Every row gives one point. Two turns around zero, p and q, are shown by what they do to some points. Where does a point land after both, in the order given? Backwards means that the second turn is done in reverse. Each puzzle has new turns, and all numbers are rounded.

Turn p:
[-1.5 -3.8] => [-0.3 -4.1]
[-2.5  2.9] => [-3.2  2.0]
[1.7 0.5] => [1.5 1.0]
[2.3 0.4] => [2.1 1.1]
Turn q:
[ 2.3 -3.2] => [-3.3 -2.2]
[-1.7 -0.3] => [-0.2  1.7]
[-0.5  3.4] => [3.4 0.4]
Where do these land?
q, then p: [-0.4 -0.6] => [-0.7  0.2]
q, then p backwards: [-3.3  4.6] => [5.4 1.6]
q, then p: [ 0.2 -2.0] => [-1.9 -0.7]
q, then p: [ 0.2 -0.6] => [-0.5 -0.3]
q, then p: [ 3.4 -1.4] => [-0.5 -3.6]

Turn p:
[-3.8 -2.2  2.8  3.2] => [0.8 4.9 2.5 2.5]
[-0.6 -1.2 -1.5 -0.4] => [-1.4 -0.1 -0.8  1.2]
[ 2.0  0.8  1.0 -2.1] => [ 1.7 -2.6 -0.1 -0.6]
[ 5.3 -2.0 -0.1  1.2] => [ 3.0 -0.1 -4.9 -0.8]
[-3.2  0.4 -0.1  0.0] => [-1.8  0.9  2.4  0.9]
[ 0.4  4.3 -2.1 -1.8] => [-2.3 -3.0  1.0 -3.4]
Turn q:
[ 0.0  1.8 -0.8  0.7] => [ 0.4 -1.5 -1.4 -0.1]
[1.4 1.1 2.7 4.7] => [ 5.4  1.0 -1.7  0.1]
[-0.1 -0.8 -1.5  2.4] => [ 1.5 -1.2  0.5  2.1]
[-3.4 -1.1 -1.5 -2.7] => [-4.3  0.4  0.1  1.9]
[ 2.1 -1.0  1.2 -5.1] => [-2.9  1.4  2.4 -4.0]
Where do these land?
q, then p: [ 1.0  0.5 -3.4  0.5] => [ 1.2  1.4 -1.3  2.9]
p, then q: [ 2.0  2.6  1.0 -4.5] => [-0.2  2.8  4.9  0.1]
p, then q backwards: [ 0.8  3.3  3.3 -0.1] => [ 4.6 -0.8  0.4  0.4]
p, then q: [-2.1 -3.4 -4.4  2.7] => [-0.8 -2.9 -4.5  3.7]
p, then q: [-2.1  1.3  1.4 -0.6] => [ 0.8  2.6 -0.7 -0.9]
q, then p backwards: [ 1.4 -0.7  1.2  1.8] => [ 0.7 -0.1  2.5  0.7]
p, then q backwards: [-0.9 -3.6  0.8  0.2] => [-2.7 -1.3  0.4  2.3]

Turn p:
[ 0.2 -0.9  2.2 -0.8  0.0  5.1  4.9  1.5] => [-1.1 -3.0  0.7  0.9 -1.7  4.5 -0.6  4.8]
[-0.8 -1.3 -0.5  1.7 -1.9  1.2  1.8 -2.2] => [-2.0 -0.7 -1.5 -0.6 -2.8 -0.8  1.1  1.5]
[ 2.2 -0.5 -0.9  2.3  1.5  1.5 -3.0  0.2] => [ 1.5  0.6  3.6  0.7 -1.7 -2.3 -0.3 -0.4]
[-0.9  1.3  0.7 -2.4 -0.3 -1.8 -4.3 -2.1] => [ 1.6  0.8 -1.7 -1.6  0.8 -1.5 -3.1 -3.8]
[ 3.1 -0.1  4.6  0.2 -3.4  1.9  5.7  2.8] => [-2.0 -2.5  2.2 -3.7 -0.4  6.3  2.3  3.5]
[-3.6  1.3  3.1  1.9 -1.4 -1.4  2.6  0.0] => [-4.9 -1.6 -1.3 -1.8  2.4  0.1 -0.2  1.0]
[ 0.1  2.1 -3.5 -0.3  2.9 -2.2 -4.1  0.9] => [ 2.7  3.7  0.8  2.2  2.5 -3.1 -0.9 -2.1]
[-0.1  1.1 -2.9 -0.9 -2.0 -0.5 -0.5  0.0] => [ 1.7  2.3 -1.9 -1.0  0.1 -0.9  0.8  0.9]
[-0.5 -2.6 -2.1 -1.2  1.7 -3.6 -3.5  0.3] => [ 2.9 -0.3 -0.9  2.0  1.6 -2.7  1.4 -4.0]
[ 2.7  0.3  0.9  0.0  0.8  1.1  4.9 -2.2] => [-2.8  1.0  0.4  0.9 -3.0  4.3  1.0  0.7]
[-2.5 -0.6 -1.7 -0.5  2.0 -1.3 -4.6  0.8] => [ 2.5 -0.3 -0.5  1.8  2.3 -4.0 -1.5 -1.9]
Turn q:
[-0.8  2.6 -0.5 -2.4 -0.8  3.0  3.2 -0.3] => [ 2.4  1.1  1.2 -2.3 -0.5 -1.0  3.6  2.4]
[-0.9  1.3  1.9  2.9  1.8  1.7 -3.1 -3.7] => [-4.9  0.8  0.3  1.7 -3.4  1.3  1.6 -0.5]
[-2.7  0.4  2.0 -0.1 -1.2 -0.4  1.3 -3.9] => [-1.2  0.3 -1.7  0.2 -1.1 -2.2  4.0 -1.9]
[ 2.5 -3.0 -1.1 -1.6  3.4  0.9 -3.1  0.6] => [-1.8 -1.4  0.9 -2.8  0.6  4.2 -3.0 -0.8]
[-3.2  2.0  1.9 -4.5  2.6 -2.1 -0.4  0.6] => [-2.1 -1.2 -1.2 -4.6 -0.8 -4.3 -0.7  1.2]
[ 3.6  0.8  3.1  2.4 -3.7  0.2  1.9  1.0] => [ 2.7 -2.0  3.7  4.4  0.0 -1.2  1.0 -1.0]
[-1.2 -0.2 -2.0 -2.7 -0.7  0.9 -3.3  1.3] => [ 0.7  2.5 -0.1 -3.1 -1.5  0.5 -2.7 -0.7]
[-0.7 -2.9 -2.3  2.9 -1.4 -0.1  0.6  3.4] => [ 3.4  0.1 -2.7  2.6  0.5  2.0 -2.5  0.6]
[ 3.4 -1.0 -3.0  2.9 -0.1 -4.0  2.9  1.0] => [ 0.9 -0.3 -0.4  3.7  6.2  0.6 -1.2  0.7]
Where do these land?
p, then q: [ 2.4  0.4  0.7  1.8 -1.7 -2.3 -0.1 -2.2] => [ 0.4  0.9 -0.1 -1.9  0.0 -2.8  3.1 -0.8]
q, then p backwards: [ 3.2  1.5 -0.4 -0.4 -1.6  5.5  2.5 -2.8] => [ 6.2 -1.3 -1.0  1.2 -0.2 -0.9  2.0  3.5]
p, then q: [-4.3 -4.5  2.3 -0.4  2.2  4.0 -0.6  0.4] => [ 0.9 -1.5 -3.5  2.6 -0.1  3.7 -3.9 -3.8]
p, then q: [-2.2  1.7 -1.1 -0.9  2.0 -3.7 -1.6 -1.0] => [-4.6  2.2 -0.9  0.5  1.6  0.1  0.7  1.2]
p, then q backwards: [ 2.1  1.2  0.6  0.0  3.1 -2.5  0.1  1.5] => [ 3.6 -0.1 -1.4  0.8 -1.7 -0.3 -0.5 -2.2]
p, then q: [ 2.9  0.4 -1.2 -2.6 -1.5 -3.5 -0.8  0.1] => [-0.8  1.0  3.1 -1.6  2.0  0.6  3.6  1.0]
q, then p backwards: [ 0.3  3.2  1.6 -0.6 -3.8 -1.8 -0.4  1.3] => [ 0.2  0.0 -2.2  2.5  1.8  0.6 -4.2 -0.1]
p, then q: [-2.3 -3.5 -1.8  2.2  1.8  6.6 -1.5  1.2] => [ 2.5 -2.7 -0.7  4.9  0.5 -0.3 -5.5 -2.7]
q, then p backwards: [ 1.4  2.3  0.0  0.3 -0.2 -4.1 -0.3  0.2] => [-2.6  1.7  0.0  2.3  2.3 -0.8 -1.7  0.8]
p, then q backwards: [-3.6 -2.6 -0.8  0.7 -0.5  1.8  2.7  1.3] => [-1.4  0.4  1.8  2.5  3.2 -0.5  3.2  1.1]

Turn p:
[-0.5  2.7  1.0  0.4  1.8 -3.8 -3.6 -2.5 -1.8  2.0  2.3] => [-3.3 -2.5  0.4 -1.0 -2.5  1.7  2.7 -2.9  2.0  2.5 -1.9]
[-0.8 -0.2 -0.5 -0.4 -0.2 -4.8  0.2  0.0  1.2  0.9  2.9] => [-3.8 -2.0 -1.4  2.9  0.3 -0.1  1.7 -1.2  0.4 -0.6 -1.1]
[-0.2  0.5 -0.1 -1.3 -1.7 -1.8 -0.8  2.4 -2.9  3.1 -1.6] => [-0.5 -0.2  3.4  0.5  0.7  2.3  3.7  0.1 -0.2 -1.0  1.5]
[ 3.4 -0.9 -1.9 -2.7  0.6  3.0  3.7  0.0 -1.1 -1.7 -0.2] => [ 1.9 -0.5 -0.4  0.2  1.8 -0.8 -2.4  2.5 -4.1  2.4  2.8]
[ 0.8 -1.8  3.8 -1.0  1.8  2.1  1.7  1.0  0.6 -3.3 -1.9] => [ 1.5  1.6  0.7 -1.6  0.9 -0.7 -4.5 -2.0 -3.2 -1.5  0.1]
[ 0.0  0.4  1.4 -0.5 -3.7 -4.6 -4.5 -2.9 -0.7 -1.0  0.6] => [-5.3 -0.8 -0.4 -3.6 -2.1 -0.9  3.9 -0.2  0.2 -1.7 -1.5]
[-0.5 -0.4  0.4  3.0 -1.3  3.0  2.9 -1.2  0.1  1.0 -0.9] => [ 2.5  4.3 -1.3  0.3  1.3 -0.1  0.0  1.0  0.5  1.3 -0.8]
[-0.1 -4.2 -1.5 -1.7  2.8  2.9  1.8 -0.9  1.4  0.4 -1.0] => [ 0.6  1.1 -1.9  0.8  1.2  1.2 -4.6  0.7  0.3  0.4  3.9]
[ 2.0 -3.0 -1.2  1.4  2.2  1.4 -1.0  0.2  0.8 -4.7 -2.6] => [ 3.0 -1.5 -3.1 -3.6  0.8 -1.1 -2.9 -0.7 -0.8 -2.3  1.8]
[-2.2  0.0 -2.1 -0.5  2.6  4.7  4.5 -0.3  2.3 -3.7 -3.8] => [ 4.0  1.4  0.3 -0.2  4.0 -4.0 -5.9  0.9  1.5  0.9  1.9]
[-2.6 -1.1 -1.7 -0.6 -0.2 -2.5 -1.4  0.3 -3.6  0.0  5.5] => [-3.6 -3.9 -0.7  0.7  1.4  4.0  0.9  2.1  0.8  0.5 -3.2]
[ 0.7  5.8  1.2  4.8 -2.1  0.4  0.5  2.7  2.7  4.7 -1.1] => [ 4.5  3.1  2.0  3.9 -3.2 -2.0  5.2 -1.7  2.0  0.3 -2.2]
[-0.1  2.4  1.1 -0.8 -2.6 -0.1 -4.0  1.3  0.9  2.3  2.0] => [-1.3 -0.4  2.3  0.9 -4.7  0.5  2.3  1.4  0.8 -1.2 -1.6]
Turn q:
[ 1.8 -3.5  0.7  1.2  2.1  3.6  0.0 -1.7 -1.1 -0.4 -3.4] => [-0.5  1.9 -1.2  1.4 -2.1 -2.0 -0.1  2.1  3.9  0.3 -3.9]
[-1.6 -0.9 -0.8 -3.9 -1.0 -0.3 -3.2 -3.6 -1.6  0.5 -2.1] => [ 1.7 -1.9 -4.0  0.3 -1.4  2.8 -2.6  0.2 -1.1  1.0 -3.1]
[-0.2  2.9 -1.9 -3.7  2.3  0.0 -2.9 -2.5  3.0 -4.5 -2.2] => [-3.9  1.5 -3.5 -1.2 -0.7  1.2 -4.6 -4.4 -1.1  1.7 -1.4]
[-1.6  1.7  2.7  0.6  2.5 -0.6  1.5  0.0 -0.6  1.1  3.9] => [ 1.2  2.3  1.6 -0.4  1.0 -0.5  1.8  1.2 -2.9  3.2  2.3]
[ 2.2 -1.3 -3.2  1.7  0.6 -0.7  4.0 -0.7 -3.1  1.0 -0.8] => [ 1.0 -0.8  4.3  1.8 -1.4  0.7  2.8 -1.4  2.3  0.2 -2.9]
[ 1.7 -3.9  2.8 -3.8  0.1  0.2  1.3  2.2  2.6  0.0  0.6] => [ 1.4  0.6 -3.7 -0.4  0.5  0.2  1.6 -0.2  4.6  1.0  3.7]
[-1.4  3.2 -3.7  2.6 -0.2 -2.1 -1.0  3.6  1.9  1.9  1.5] => [ 0.0  0.5  4.1 -3.3  1.6  1.1 -0.6 -1.6 -2.7 -4.0  1.6]
[ 3.6  0.3  3.0  2.3 -2.9  2.0 -3.4  3.4 -3.1  2.0  2.5] => [ 1.4 -3.3  2.3 -0.7  4.3 -3.1 -1.9  5.3  1.7 -0.2  1.2]
[ 3.0 -0.1 -0.1  3.2 -0.1 -0.4  0.8 -2.3  1.8  2.1  0.0] => [ 0.3  1.8  3.0  3.6 -0.8  0.2 -1.6  0.7  1.3 -1.3  0.8]
[ 0.2  0.6 -2.8  1.4 -1.0 -2.2  2.5 -1.5  3.8  1.5  4.5] => [ 2.3  2.1  2.6  3.0  1.4  1.2  0.5 -3.8 -1.8 -2.0  3.1]
[-3.5  2.0  0.2  1.8 -0.2  4.1  1.2  1.9  1.4 -2.3 -0.7] => [-4.0  1.9 -1.4 -1.0  1.9 -2.3  2.6  0.4 -2.3 -2.1 -1.1]
[-1.5  0.9  3.5 -3.7 -2.4 -1.2 -1.0 -1.9 -2.9  1.6 -2.1] => [ 0.1 -3.6 -3.0  0.5 -1.0  3.4 -0.2  3.5 -1.5  2.6 -0.2]
[-2.7 -1.9 -0.3  0.3  0.3 -2.3  0.3  3.1 -2.2 -4.4 -1.8] => [-1.0 -3.0 -1.1 -3.6 -3.3 -2.9  2.6 -1.8 -0.5  0.0 -0.4]
Where do these land?
q, then p backwards: [-0.8 -2.2  1.8 -0.7 10.1  0.1  1.0 -1.1 -0.5 -1.6  2.6] => [ 2.1  4.4  3.3  2.8 -0.7  4.3  1.8 -6.7  0.2  2.5 -2.6]
p, then q: [-1.9 -0.7 -1.9 -1.0 -1.2  0.2 -3.5 -1.6  0.6  0.9 -2.3] => [-0.2  0.8 -2.7 -0.5  2.1  0.0  0.9 -2.2 -0.8 -0.7  3.5]
p, then q backwards: [-0.4 -4.7 -1.8 -0.2  1.1  2.6  1.7  0.0  1.9  0.7 -0.1] => [ 1.0 -0.3  2.3 -1.5 -1.3  0.6 -2.6 -1.6  4.0  2.0  0.5]
p, then q: [ 1.2  0.8 -1.1  2.4 -1.2  0.3 -0.1  2.2 -3.1  2.3  2.7] => [-1.7  0.7  1.5  1.0  1.0 -0.3  3.1  1.6  3.6 -1.2 -1.8]
p, then q: [ 0.9  1.5 -1.2  1.8 -0.4 -0.4 -0.2 -2.6  1.8 -0.2 -2.1] => [ 0.7 -0.3  1.2  1.0 -0.2  2.9 -0.2 -2.6 -0.3 -0.2  2.0]
q, then p backwards: [-2.0  0.9  0.9 -0.9 -2.2  0.4  1.6 -0.9 -1.9 -1.3 -3.1] => [ 1.2 -0.1 -0.8 -0.1 -1.2 -2.6 -1.3 -0.2 -0.6  0.1  4.1]
q, then p: [-1.3 -3.0 -1.4 -0.4 -1.4 -1.8  0.4 -2.1  1.1 -0.9  3.4] => [ 0.1 -0.4 -4.1 -1.7 -0.2 -0.3  2.4  0.1 -1.9  2.7  0.2]
q, then p backwards: [ 0.5  0.9 -1.6  0.5 -0.4 -2.6  1.6  6.0  0.6  1.8 -9.9] => [ -3.5  -2.2   0.7  -2.0  -2.2  -2.3 -10.7  -0.6  -1.8   1.0   0.6]
p, then q backwards: [-0.5  2.0  2.5  1.7  0.1  0.8 -1.2  2.2 -0.7 -2.3  2.6] => [-1.2 -0.6 -3.5  0.8  0.2  0.3 -1.4 -1.6 -3.3  0.5 -1.5]
q, then p: [-2.4  1.8 -1.0 -1.5 -1.9  0.9  1.5  0.4  1.2  1.3  3.1] => [ 1.9 -1.3 -0.7 -0.7  1.6  1.5 -2.0 -0.6 -0.9  4.0 -0.4]
q, then p: [ 0.3  1.0  7.3 -0.6 -1.4 -0.2  0.0 -1.9 -0.8  0.5  2.4] => [ 2.0 -1.9 -1.0  4.6 -0.2  5.2  2.6  0.3  0.4 -0.5 -1.6]
p, then q: [ 6.3  1.6 -2.5 -1.0 -1.2 -0.5 -2.9 -0.6 -0.3 -1.2  0.7] => [ 4.1 -4.6  0.4  0.8  1.1  0.8  3.9 -1.3  2.0 -0.3  0.2]
